Each row is a point. Examples show where two turns around zero, p and q, send a point. Write where each new point lands after one turn and then the other. Backwards means that the second turn is done in reverse. Each puzzle has new turns, and all numbers are rounded.
In the rows, 128 means zero.

Turn p:
[ 98 111] -> [108 100]
[140  95] -> [153 103]
[141 175] -> [120 176]
[104 138] -> [102 127]
[157 122] -> [157 134]
Turn q:
[102 175] -> [103 175]
[145 137] -> [145 137]
[144 103] -> [144 103]
[122  97] -> [121  97]
Where do these land?
p, then q: [104  80] -> [125  74]
p, then q: [138 168] -> [121 169]
p, then q: [111 123] -> [114 117]
q, then p: [123 134] -> [121 132]
p, then q backwards: [164 136] -> [157 151]

Turn p:
[105 163 138] -> [120 165 148]
[112 162 109] -> [119 168 118]
[166  91 136] -> [153  81 121]
[130  96 128] -> [120  97 124]
Turn q:
[107 118 115] -> [106 120 115]
[164 139 113] -> [166 127 114]
[ 95  95 149] -> [ 87 108 152]
[ 93 104 160] -> [ 87 120 161]
[163 146 114] -> [167 134 114]
[146 166 117] -> [155 158 111]
Where do these land?
p, then q: [137 134 104] -> [135 129 103]
q, then p backwards: [135 132 153] -> [125 140 151]
p, then q: [ 94 143 157] -> [112 158 161]
p, then q: [156  84  79] -> [121  77  78]
p, then q: [118 146 146] -> [132 148 146]

Turn p:
[127  84 118 125  93 137] -> [128  87 115 135  92 139]
[130 102 133 110 108 128] -> [129 101 130 118 104 124]
[155 165  88 153 160 107] -> [150 166  85 134 172 123]
[ 81 107 129  95 149 100] -> [ 69 119 123 100 125 103]
[120 106 148 174 164  98] -> [104 120 127 175 160  92]
[151 133 134 116 134 161] -> [151 118 147 115 142 150]
[111 132  92  99 100 139] -> [121 133 104  98  96 156]
[109 159 174 165 122 148] -> [124 160 178 168 126 137]
[166 163 136 116 123 134] -> [173 148 141 111 135 128]
Turn q:
[107 132 124 144 104 135] -> [111 119 130 135  98 134]
[108  95 135 137  91  97] -> [125  83 137 134 102  94]
[105 129  97 149 139 107] -> [107 129  93 149 121 110]
[144 156 160  90 100 128] -> [151 151 169  93 110 123]
[ 95 140 128 119 196 151] -> [ 76 157 113 118 178 140]
[176 124 118 168 156 134] -> [159 135 114 176 156 152]
[161 120 135  90 110 143] -> [166 123 141  92 130 142]
Where do these land?
p, then q backwards: [170 127 125 103 135 135] -> [157 104 128  96 123 127]
q, then p backwards: [118  96  97 123  90 120] -> [140  85 111 108  99 117]
q, then p backwards: [140 178 117 143 164 130] -> [112 178 111 162 134 121]
q, then p: [137 129 136 148 135 105] -> [133 136 122 153 138 111]
p, then q backwards: [110 141 146 108 153 122] -> [107 137 153 106 144 127]
q, then p: [ 80 106 172 116  56 143] -> [104  82 175 124  58 105]
p, then q: [142 120 105 155 163 141] -> [116 131  99 147 162 148]

Turn p:
[101 144 103 141 153 102 120 162] -> [114 141  96 146 155 103 122 162]
[127 154 155 146 163  86 131  98] -> [122 153 137 155 156  88 138  87]
[177 152 133 149 122 168  93 108] -> [169 143 126 149 107 163  90  93]
[146 104 105  83 111 160 105 129] -> [145 107 123  76 114 154  98 135]
[132  96 180 126 111 146 130 123] -> [123 104 186 131 117 145 127 120]
[104 168 106  85 116 142 148 130] -> [114 174 111  84 123 142 144 144]
[115 123 130 115 101  91 134 128] -> [116 127 136 114 107  91 141 139]
[ 93 104 149 157 130  99 141 102] -> [ 84 106 141 153 128 102 149 108]
[157 106  90 151 144 158 150 171] -> [166  95  96 145 145 164 142 162]
Turn q:
[154 100 122 173 110 188  76 117] -> [174 113 126 160 106 175  68 104]
[168 107 135 151 141 180 138 118] -> [175 106 140 149 138 174 133 116]
[118 123 167 103  97 100 130 127] -> [107 125 165 103 104  99 133 119]
[135 139 124  76  88 126 137 137] -> [135 142 129  85  85 116 150 134]
[114 148 119 190 181 135 111 164] -> [124 132 117 179 180 139  92 174]
[ 91 131 117 104 123 137 144 119] -> [ 94 138 116 109 118 147 144 128]
[117 153 114 142 127  96 150 121] -> [108 152 117 150 135 103 150 129]
[143 137 142 116 156 106 112 109] -> [136 134 134 110 163 106 121 109]
[112 112 111  98 128  84 153 139] -> [ 98 109 106 108 123  93 159 136]
Where do these land?
q, then p: [ 82 134 121 112 161 136 145 127] -> [ 94 139 113 113 160 153 134 149]
p, then q backwards: [139 155 134 149  91 118 119 160] -> [140 155 120 151  90 132 128 160]
q, then p: [179 123 124  92 172 104 160 150] -> [172 102 130 102 176 106 170 138]
q, then p: [131 119  97 136 115 125 115 151] -> [139 113 105 132 106 119 117 149]
p, then q: [124 120 144 124  87 121 139 104] -> [110 131 154 123  94 123 143 111]
q, then p backwards: [ 90 133  91 193 130 173 128  86] -> [109 162 122 196 149 188 115 109]
p, then q: [127 153 112 101 167 118 101  85] -> [122 163  93  99 161 119 120  93]
q, then p backwards: [120 112 167 127 132 102 107 130] -> [117 101 156 112 134 109 103 120]
p, then q backwards: [160 104 162 118  97 154 139 159] -> [153 118 169 127 112 169 141 159]

Turn p:
[ 76 128 149 140 153 130 127 109 110 153 167] -> [ 79 129 165 135 145  94 133 103 135 151 144]
[148  47 102 121  96 183 132 111 152 120  91] -> [139  61 112 165 101 205 113 107 114 114 120]
[202 124 127 112 132  90 110 109  94 118 106] -> [193 132 113  98 128 111  99 114  79 107 117]
[ 93 163 128 104 114 112 144 135 118 151 132] -> [ 97 143 125  91 108 111 137 139 143 155 129]
[135 155 118  89 138 139 107  98 121 113 131] -> [123 146 120  86 145 147 111 110 122 112 150]
[143 130  90 120 102 150 101 125 116 161 139] -> [125 129  97 133 116 140  79 123 125 155 152]
[134 128 175 123  86 135 106 126 160 138 124] -> [156 131 172 125 100 152 110 133 163 135 129]
[ 96 155 135 172 115  93 132 136 154 105 127] -> [119 156 133 147 111  95 150 141 173  98 111]
[113  81 103 121 146 128 137 165 174 101 121] -> [125  72 106 146 155 146 150 154 156 107 110]
[151 141 126 122 133 127 155 128 115 128 156] -> [142 136 118 121 131 116 150 128 110 141 158]
[104 150 129 201 182 128 152 134 133 163 112] -> [103 170 126 182 155 101 162 110 130 157  80]
[141 132 153 111 138 121 131 161  89  85 131] -> [136 129 148 108 140 117 138 174  88 103 137]
Turn q:
[126 124 107 154 135  95  99 148 139  93 161] -> [113 111 107 161 151 105 100 146 133 113 167]
[122 181 123 114 106 105 123 148 143 140 139] -> [142 177 119 128 109 104 116 153 142 134 147]
[145  95 115 134 120 100 167 147 128 154 135] -> [141  92 117 127 120 121 165 159 125 158 136]
[125 173 123 105 171 117 127 137 126 138 156] -> [138 169 116  99 167  97 124 131 127 132 144]
[103  96 124 117 106 104 113 153 110 145 130] -> [117  96 134 110  95 110 109 147 115 143 144]
[ 93 143  98 117 180 144 145 135 135 121 120] -> [ 94 145 109 105 166 102 128 132 131 129  90]
[156 147 108 152 120 128  92 154 129 136 101] -> [161 134 109 161 122 129  88 141 113 135 111]
[137 134  97 125 115 139 156  80 122 141 137] -> [120 140 100 131 118 139 163  90 140 156 127]
[110 136 180 134 125 163 153 105  87 145 100] -> [119 151 180 111 113 156 155 105  86 128 102]
[142 167 114 132 116 140 143 147 141 113 156] -> [131 165  93 138 132 137 138 150 133 111 143]
[142  74 166 116 113 152  92 142 132 106 152] -> [132  80 144 109 124 173 102 130 132  87 156]
[154 133 116 106 116 103 128 131 118  95 145] -> [146 121 102 133 118 104 138 119 133  98 156]
[120  39 148 164 110 111  92  58 140 151 101] -> [113  47 186 161 112 159 112  79 153 174 128]
[118 150 173 122 160 191 161 106 141 112  60] -> [124 163 174 118 146 157 153 109 130  93  41]
Where do these land?
q, then p: [135 169 151 116 117 110 110 148 110 104  71] -> [169 165 141 117  98 110 112 148 113  83 112]
p, then q: [152 108 117 124 141  93  89 120 163  79 131] -> [145  93 109 152 166 118 121 113 156  77 125]
p, then q: [157 138 118 106 112  92 116 149  94  99 113] -> [157 114  96 119 104  94 112 130 111  92 139]
q, then p backwards: [129 138 129  74 115 168 112  99 119 141  92] -> [133 146 137 110 109 106 121  76 142 145  77]
q, then p: [169 137 141 121 166 106 105 157 146  95 156] -> [163 123 115 136 191 109 135 140 121  96 145]
p, then q: [108 150  82 161 123 134 157 135 141 120 160] -> [ 87 144  95 156 137 114 145 156 142 155 141]
p, then q: [126 154 119 166  78 121 128 136 136 141 163] -> [132 152 116 165 113 135 119 163 149 149 170]
p, then q: [124 123 170  92 131 153 132  77  93 116  97] -> [119 144 161  88 101 147 140  75 107  93 129]
q, then p: [123 153 142 111 125  81 126 151 140 108 120] -> [164 135 133 119 126  92 137 156 150 107 127]
p, then q: [122  81 127 157 163 179 142  98 125 170 117] -> [ 96 119 162 143 145 164 137  87  96 178 105]
q, then p: [126  89 128 141 126 154 169 137 149 149 138] -> [106  98 125 141 130 163 154 145 121 162 117]
p, then q: [122 126 116 137 139 107 137 110 131 174 151] -> [133 123 138 134 130 113 134 113 151 179 138]
q, then p: [ 70  98 124 156 128 166 140 147 116 167 155] -> [ 56 109 148 117 131 140 112 153 122 176 124]

Turn p:
[144 142 111 133 170 111 135 148 102 151 117 166 171 138] -> [133 105 128 152 157  86 120 137  91 163 136 150 154 113]
[ 95  92 150 162 150 121 136 123 131 104 165 160 128 162] -> [107 117 161 169 150 140 147 122 144 107 184 137 138 149]
[156 159 102 131 156 162  89 158 131 139  95  98 121 109] -> [130 131 104 122 126 121  82 186 140 153  87 131 117 105]
[134 136 122 151 140 152 117 126 123 178 112 100 135 124] -> [125 138 139 137 113 143 123 161 118 174 105 113 130 109]
[121 124 126 143 115  86 145  95 120  86 144 132 136 144] -> [120 136 124 160 132 117 135  84 120  87 141 109 142 144]
[135 122 176 144 137 111 129 119 148 126 129 150 129 149] -> [147 134 180 145 132 118 129 122 132 117 141 139 129 151]
[145 140 123 160 148 135 143 174 109 154 102 127 121 108] -> [133 106 129 151 128 110 142 168 116 149 100 144 104  95]
[153 130 132 110 125 173 123 125  96 132 112 104 110 114] -> [140 125 115 110 129 174 107 142 112 130  97 136 112 106]
[160 166  92 116 111  89 161 172 107 132 164 145 171 178] -> [175 113  82 138 135  72 151 143  70 118 172 110 157 126]
[119 135 137 101 122 133 112 124 138 128 145  99 127  80] -> [121 148 128  84 125 133 122 118 155 123 118 115 125  92]
[126 130 106  91 113 120 131 100 145 127 143 121  84 115] -> [121 147 104  92 140 136 129 101 137 127 126 103  94 149]
[109 102 143 159 124 129 175 103 159  90 147 174 155 156] -> [139 120 145 170 150 135 175  97 154 107 152 144 169 171]
[125  82 127 103 101 119 100 119 148 125 121 111 117 107] -> [120 111 130  97  93 141 108  95 161 131 130 114 113 134]
[ 93 127 137  92 118 139 123 121 136 123 101  93 106 121] -> [ 95 130 132  80 111 148 125 133 133 111 100 121 124 141]
[103 133 135 123  90 139 101 114 129 126 123 140 109 114] -> [112 159 121 111  98 143 128 113 139 124 132 153 114 135]
Turn q:
[ 80 130 149 120 151 152 177 139 146 154 116 111 122  97] -> [ 80 127 136  95 136 161 168 149 140 158 128  99 128 108]
[161 148 137 126 153 150 120 129 111 108 102 134 133 146] -> [143 148 130 145 146 148 123 135 124  94 128 111 114 161]
[149 132 144 123 150  75 145 139 225  48 138 142 123 117] -> [129 110  83 120  98 102 143 135 219  54 159 114 164 111]
[141 149 129 102 123 145 116 147 110 155 140 128 151 130] -> [139 154 147 108 137 138  95 136 106 139 141 123 136 135]
[ 90 149 117 105 140 114 106 127 113  65 120 126 109 147] -> [ 79 121 117 145 112 103 127 137 103  72 145 136 115 144]
[100 118 134 142 133 142 112 119 115 116 139 106 153 145] -> [107  97 132 153 128 134 109 119 105 134 130 107 133 132]
[140 130 128 145  80 107 135 135 116 123 128 103 121 137] -> [162 115 135 137  95 101 143 133 112 144 139 128 121 131]
[151 134 149 133 150 154 106 144 123 147 141 152 121 142] -> [140 139 145 140 158 159 102 138 144 128 141 147 125 142]
[ 95  78  98 111  77 112 121 133 135 163  64 114 132 119] -> [128 100  88  84 108 101 136 154  99 174  66 139 114 138]
[106 134 147 137 132 128 143 118 103 155 133 132 152 133] -> [116 127 160 134 141 136 136 126 110 151 117 119 154 132]
[136 144 151 126 149 144 123  89 120 149 136 141 133  91] -> [118 158 166 133 136 152 119 113 145 125  98 119 126 105]
[152 108 141 144 114 146 130 137 152 155 136 193 115 112] -> [156 144 120 126 130 169 128 132 166 146 112 180 149 121]
[109  92 115 106 149 131 160 107 104 139 142 146 118 143] -> [110 110 132 107 163 142 154  94 104 122 119 153 134 120]
[152 132  89 108  88 135 118 120 158  80 131 116 125 123] -> [146 135  85 114  73 116 112 104 127 102 142 126 110 127]
[ 93 135  96 168 138 106 145 126 106 162 130 112 134 150] -> [107 125 128 151 156  93 153 113 107 179 133 122 137 137]
[161 132 115 155 130  98 109 140 105  98 140 100 125  95] -> [161 138 121 166 125  93 122 138 121 111 139 112 111  86]
[162 133 135 124 118 137 110 128 135 158 140 117 107 149] -> [157 128 150 118 133 127 107 121 145 144 142 141 101 145]
Where do these land?
p, then q: [132  97 130  75 159  94  95 127  94 114 144 145 117 125] -> [ 94 101 151 132 145 120  85 107 123  95 113 160 110  92]
q, then p: [137  96 107 138 139 143 121 160 133  88 130 108 143 114] -> [117 111  80 144 131 140 113 130 153 136 129 108 114  98]
q, then p backwards: [163 125 149 112 139 142 152 119 114  82 149 115 134 130] -> [141 108 161 124 106 118 147 125 110 100 165 105 126 142]
p, then q: [131 148 140 143 118 129 121 159 122  77 127 154 130 143] -> [142 134  95 161 119 122 130 127 134  95 144 152 159 125]
q, then p: [129 125 107 162 143 143 140 113 165 177 135 138 129 160] -> [126 146 150 130 147 132 131 136 127 187 132 101 143 168]
q, then p: [ 84 131 136 145  88 107 153 132 143 195 144 118 134 145] -> [138 118 176  96 106 119 162 113  94 181 151 118 141 127]
q, then p: [ 73 152  94 127 120 143 135 118 161 183 133 104  93 152] -> [ 88 155 152  87 127 129 166 125 100 167 163 109 111 165]
q, then p: [ 72 135 131 147 108 147 137  96 120 170 105 128 153 153] -> [100 124 163 126  93 153 149 141  78 161 123 129 152 148]
p, then q: [148 131 145 156 138 127 126 129  80 119 123 121 112 112] -> [127 142 125 170 122 145 140 149 129 122 110 139 103 104]
q, then p: [133 111 154 126 143 138 127 125 150 103 125 145 111  94] -> [131 121 110 120 129 132 139 133 178 119 106 149 129 133]
q, then p: [152 150 126 127 145 124 107 126 125  95 151 130 154  91] -> [128 162 112 140 118 114 104 128 158 103 112 125 137  94]
q, then p backwards: [161 136 161 124 129 134  96 151 134 102 109 105 141 132] -> [162 126 137 136 132 130 110 149 143 109 136  93 110 164]
p, then q: [164 127 123  94 125 148 132 148 110 125 125 153 130 102] -> [146 153 110 109 154 136 117 116 131 107 102 155 116 111]
p, then q: [144 105 109 106  93  99 101 101 115 112 129 131 111 125] -> [120 123 134 136 101 109 107  82 119 122 115 148  92 134]
p, then q: [ 95 151 109 137 132 103 179 115 152 179  90 125 130 142] -> [125 113 156 107 151 102 186 144  98 159 120 106 145 165]

Turn p:
[131 125 152 118 123 146 124 141 121 113 153 106 123 120] -> [133 150 149 140 125 143 120 131 129 111 143 104 116 122]
[113 123 111  87 105 121 139 129 137 114 116 154 120 126] -> [129 110 110  91  91 124 133 136 139 119 143 135 117 119]
[110 140 107 132 136 117 140 124 133 118 139 139 104 109] -> [118 128  94 132 134 128 142 130 124 126 143 140 108 112]
[125  94 124 139 118 113 139 148 144 110 148 144 133 129] -> [133 116 126 144 123 109 147 153 157 114 148 125 130 136]
[149 144 120 128 173 132 133 143 116 112 101 146 145 148] -> [143 142 115 107 150 128 110 150 110 112 113 160 153 149]
[105 145 115 106 112 113 110 124 142 199 148  94 142 119] -> [ 84 127 120 125 120 110 108  90 124 173 137  80 146 110]
[110 138 123 142 120 139 120 145 118 133 119 156 111 135] -> [108 124 130 132 112 124 131 154 108 137 122 150 116 129]
[117 144 111 136 119 134 147 124 158 109 132 144 126 142] -> [119 141 103 125 112 131 145 130 149 131 133 149 116 149]
[106 135 135 129 123 142 125 102 135 116 142 153 126 128] -> [115 120 133 130 120 142 132 115 131 129 151 154 107 139]
[106 128 147 136 117 142 137 128 131 155 122  82 113 122] -> [ 99 142 147 130 134 145 148 115 127 140 108  92 122 111]
[142 141 177 129 108 101 133 126 115 136 132 117 112 128] -> [143 149 165 126 129  98 141 107 116 128 123 118 108 111]
[128 142 113 136 102 128 140 129 100 128 122 143 146 115] -> [137 124 121 138  97 128 144 123 102 130 131 141 149 122]
[108 136 113 137 120 119  57  98 111 115 137  63 146 139] -> [102 108 124 173 125 138  79  71 121  99  94  97 121 137]
[104 131 129 131 156 133 143 126 102 153  91 148 158 122] -> [105 112 135 102 143 136 140 130  97 129 125 154 173 125]
[225  99 161 132 162 128 118 137 148 118 102 133 130 113] -> [210 141 159 124 174 124  99 154 164 137 105 143 146 113]
[170  85 111 129 152 141 141 122 139 119 146 126 110 153] -> [170 115 117 128 159 140 127 158 149 136 131 107 116 162]
Turn q:
[146 140 132 120 107 112 125 168 141 111 110 118 127 103] -> [149 135 122 115 116 117 104 168 147 137 116 117 123 106]
[132  97 124 107  94 137 117  96 141 146 151 118 127 164] -> [126 110 107 113 112 133 144  97 123 145 142 106 109 177]
[120 120 129  91 112 148 143 144 120 134 167 116 115 132] -> [111 136 127  91 119 134 143 139 110 146 156 128  98 134]
[152 100 122 123 133 137 160 111 135 153 135 140 129 150] -> [140 100 128 110 144 133 168 112 129 143 130 138 134 148]
[128 137 148 139 120 121 113 184 138  82 124 169 150  94] -> [127 113 131 129 102 135  77 175 164 118 143 153 142  90]
[151 113 141  98 121 109 135 116  94 148 141 125 121 161] -> [140 114 136 114 126 102 138 125  88 153 136 135 127 167]
[122 125 113 135 140  85 120 163 135  72 112 147 101  99] -> [112 107 122 132 128  94  88 163 149 104  96 149 109  91]
[ 87 147 134 164 152 130 117 147 140 115 120 132 146 105] -> [ 99 149 147 159 126 141 112 133 157 109 126 130 145  95]
[ 90 161 129 146 142 121 130 134 143 142 103 123 127 150] -> [113 173 142 152 134 130 129 119 152 130 103 141 136 138]
[150 119 127 121 135 146 121 109 110 115 130 112 135 155] -> [141 117 130 129 132 137 139 133 102 105 134 117 126 161]
[132 118 115  98 108 126 118 118  96 148 121 150 131 120] -> [126 118  97 117 127 130 116 123  91 155 128 136 144 132]
[147 117 114  93 143 161 129 105 140 136 129 126 135 137] -> [133 121 117  91 153 153 139 115 117 116 132 116 134 151]
[112 125 120 183 160 130 112 144 137 144 112 106 126 114] -> [113 134 151 178 158 137 132 131 150 128 114 103 130 104]
[146 148  92 132 118 113 138 109 114 141 152 125 127 147] -> [138 138  95 138 142  96 156 122 117 126 146 133 127 143]
[114 149 159 153 160 117 114 106 149 138 126 121 136  98] -> [130 145 163 143 135 122 110  91 144 111 130 111 148  99]
[135 106 120 112 108 120 161  93 105 128 125 111 142 136] -> [134 114 115 113 103 116 168 119  95 128 114 118 140 140]
[110 152 157 160 123 162 123 130 139 123 118 135 102 109] -> [143 150 146 150 120 165 114 112 141 122 129 141 105  97]
Where do these land?
p, then q: [126 145 104 139 159  91 106 104 134 144 125 143 115 135] -> [ 98 105 114 142 166 106 118 107 117 131 108 137 140 133]
p, then q: [115 134 136 164 129 110  87  96 152 129 109 104 124 112] -> [122 113 135 151 137 144 117  78 143 114  88 127 138 107]
q, then p: [160 128 122 122 156 152 154 144 131 124 139 123 143 120] -> [144 155 129 112 142 137 124 151 135 109 159 117 144 126]
q, then p backwards: [105 158 137 120 137 104 126  94 152 144  94 120 135 122] -> [146 161 143 129 122 111 124 127 142 130 107  85 159 136]
q, then p: [124 101 143 100 131 142 144 154 137 111 167 117 133 141] -> [112 138 146 104 112 123 134 147 135 116 159  93 101 130]
q, then p: [120 103 147 138 109 161 140 156 118 165 146 131 142 148] -> [109 143 156 129 125 139 151 144 120 172 152 102 133 148]
p, then q: [133 131 137 125 145 149 162 122  93  95 169 140 131 128] -> [143 127 135 130 132 126 152 151 108  98 175 156 106 137]
q, then p: [135  92 132 109 103 160 103 132 109 118 129 141 153 140] -> [122 107 142 142 100 151 117 155 120 131 131  92 132 159]
p, then q: [120  99 137 125 116 129 116 169  80 134 126 116 150 130] -> [125 120 154 147  82 126 123 171 115 126 132 103 137 124]
p, then q: [133 116 143 137 109  88 120 107 144 164 118 129 125  97] -> [131 106 141 116 130 106 134  87 134 147 113 106 150  96]
p, then q: [154 146 124 113 115 141 140 129 116 115 153 107 124 149] -> [161 152 116 138 131 121 136 137 113 119 137 120 108 151]
p, then q: [109 162  93 140 117 110 127 129 159 130 116 142 129 106] -> [106 132  77 133 131 122 133 107 146 141 117 141 142 105]
q, then p: [143 111 170 133 109 133 124 163 123 119 127 142 144 150] -> [131 132 171 139 106 111 120 157 145 150 133 112 128 142]
q, then p: [122 160 105 119 148 133 122 120 130 121 108 138  77 108] -> [133 121 101 117 149 142 103 132 107 122 117 171 111 100]
p, then q: [122 134  89 138 135 117 148 103 142 106  95 126  99 134] -> [123 116  92 110 157 141 146 132 129 123  85 149 123 126]
